Each row is a point. To make a cloud, some directions were put in groups of two or more. Within a group, all points are equally far from the middle, so they leave a hole (a ring in 2 directions, a hollow ball in 3). The other directions are filled evenly. Then the cloud was stretched, turned, moved and blurred a little. How many holes are there, and how many directions does each take, smallest first?
In the rows, 128 means zero.

Cloud:
[[126  86]
 [123 151]
 [ 98 116]
 [ 98 116]
 [137  84]
 [157 143]
 [100 109]
 [103 103]
 [108  97]
 [120  88]
 [170 113]
 [164 134]
 [142  84]]
Holes: 1 (2)

Cloud (19 x 3):
[[146 124 162]
 [129 133  99]
 [117 185 135]
 [158 141 138]
 [105 104 159]
 [152 162 147]
 [ 92 120 126]
 [150 122 121]
 [117 114 172]
 [117 186 128]
 [108 167 158]
 [117 140 175]
 [153 129 153]
 [124 178 104]
 [ 91 114 145]
 [ 96 122 117]
 [ 98 173 133]
 [148 172 139]
 [123 180 106]]
Holes: 1 (3)

Cloud, 31 rows:
[[145 103 112  90]
 [161 117 156 115]
 [145 146 117 115]
 [142  71 150 124]
 [ 95 102 118 136]
 [125 118 107  90]
 [105 104 108 150]
 [109  76 133 101]
 [114 102  91 145]
 [140  82  96 156]
 [102  76 125 141]
 [133 116  82 125]
 [115  76 101 146]
 [126 102 116 171]
 [100  91 157 132]
 [134 141 103 131]
 [157 117 140  96]
 [131 116 171 141]
 [160 131 113 110]
 [119  66 149 132]
 [127  67 152 133]
 [164 129 108 134]
 [145  83 129 166]
 [113  78 108 152]
 [127  94 165  96]
 [133 118 175 120]
 [151 103  91 112]
 [152 117 167 119]
 [144  89 128  91]
 [100  89 157 116]
 [116  77 120 160]]
Holes: 1 (4)

Cloud (82 x 8):
[[110 194 158 131 155 152 146 153]
 [110 177 145 144 128 144 129 152]
 [103 145 149 157 129 146 130 115]
 [157 121 148 170 154 167 126 111]
 [105 115 159 105 121 112  88  90]
 [106 170 137 145 146 160 151 133]
 [167 139 162 148 148 118 127  98]
 [117 139 172 133 104 160 151 131]
 [144 110 171 121 138 104 159 105]
 [109 154 131 159  91 137 140 129]
 [ 98 163 128 153 108 114 163 141]
 [119 101 135 177 119 105  78  73]
 [121 166 136 179 120 127 169 104]
 [114 107 170 113 164 145 129 117]
 [109 139 145 166 182 157 112 113]
 [114 128 129 126 123 190 175  90]
 [ 79 129 119  79 133 127  96 119]
 [104 154 129 164 128 153 101  94]
 [145 173 163 140 160 162 134 111]
 [149 121 128 153 159 113 152 168]
 [111 161 109  86 124  92 111 113]
 [139 132 153 180 100 116 135  87]
 [161 114 117 145 113  89  77  62]
 [156 107 119 162 126 134 148 156]
 [119 141 103 130 149 110 149 168]
 [165 167 180 110 150 155 157 146]
 [156 144 193 129 133  98 150 133]
 [173 122 142 153 158 102 129  77]
 [143 123 115 190 112 149 146 117]
 [104 130 102 114 155 115 150 144]
 [117 119 164 151 135  74 126 141]
 [ 99 143  98 162 129  94 160 116]
 [150 103 161 133 131  89 143 102]
 [142 100 143 153 143 162  66  98]
 [ 93  92  81 155 122 123 102 102]
 [110 111 144 146 118 172 151 172]
 [135 147  83 184 125  93 115 116]
 [171 139 156 126 112  85 134 116]
 [ 71 127 107 117 111 131  97 148]
 [131 171 104 150 114 144 108 113]
 [ 97 120 157  94 179 131 139 140]
 [130 166 119 173 142 149 147 133]
 [141 162 127 161 100 129  98 108]
 [118  84 146 116 118  91 143 156]
 [102 120 162 137 166 138  83 110]
 [160 111 100 170  88 109 130 129]
 [144 166 101 145 130  81 145 155]
 [156 173 172 106 158 132 114 133]
 [133 156 115 159 177 131 108 160]
 [150 138 139 115 190 108 129  73]
 [157 146 145 185 155 108 110  86]
 [124 104 175 130 138 111 160 125]
 [127 109  78 105 114 144 150 124]
 [165 115 127 126 197 123 123  81]
 [147 116 163 156  97  88 106 111]
 [151 178 121 110 155 165 187 125]
 [ 82 124 146 112 144 150 141 147]
 [118 155 162 160 149 129  98 100]
 [ 91 153 133  89 178 153 146 134]
 [132  73 139 146 125 126 142  72]
 [148 105 163 114 141 107 155 105]
 [139 161 110  94 176 126 128  94]
 [110 133 137 182 135 111 139 110]
 [155 122 166 161 157 134 141 139]
 [141 129 102 126 136 129 161 174]
 [182 122 127 172 118 116 147 112]
 [153 119 103 163 139 119 136 143]
 [125 166 137 153 110 109 158 184]
 [140 154 115  88 110 145 147 155]
 [100  95 128 151 115 124 144 136]
 [148 128 132 178 104 100 127 139]
 [ 95 183 112 131 149 140 123 135]
 [147 180 112 136 177 158 100 145]
 [ 96 133 139 130 139 101 179 156]
 [115 136 167 120 139 129  86  90]
 [171 102 132 158 173 108 164 118]
 [141 125 187 136 164 141 126 158]
 [135 159  95 150 158  69 164 142]
 [139 118 145  88 185 119 145 124]
 [118 169 159 152 109 122 124 110]
 [144 176 120 109 153 141 160  96]
 [122 119 110 130 181  94 156 108]]
Holes: 1 (4)
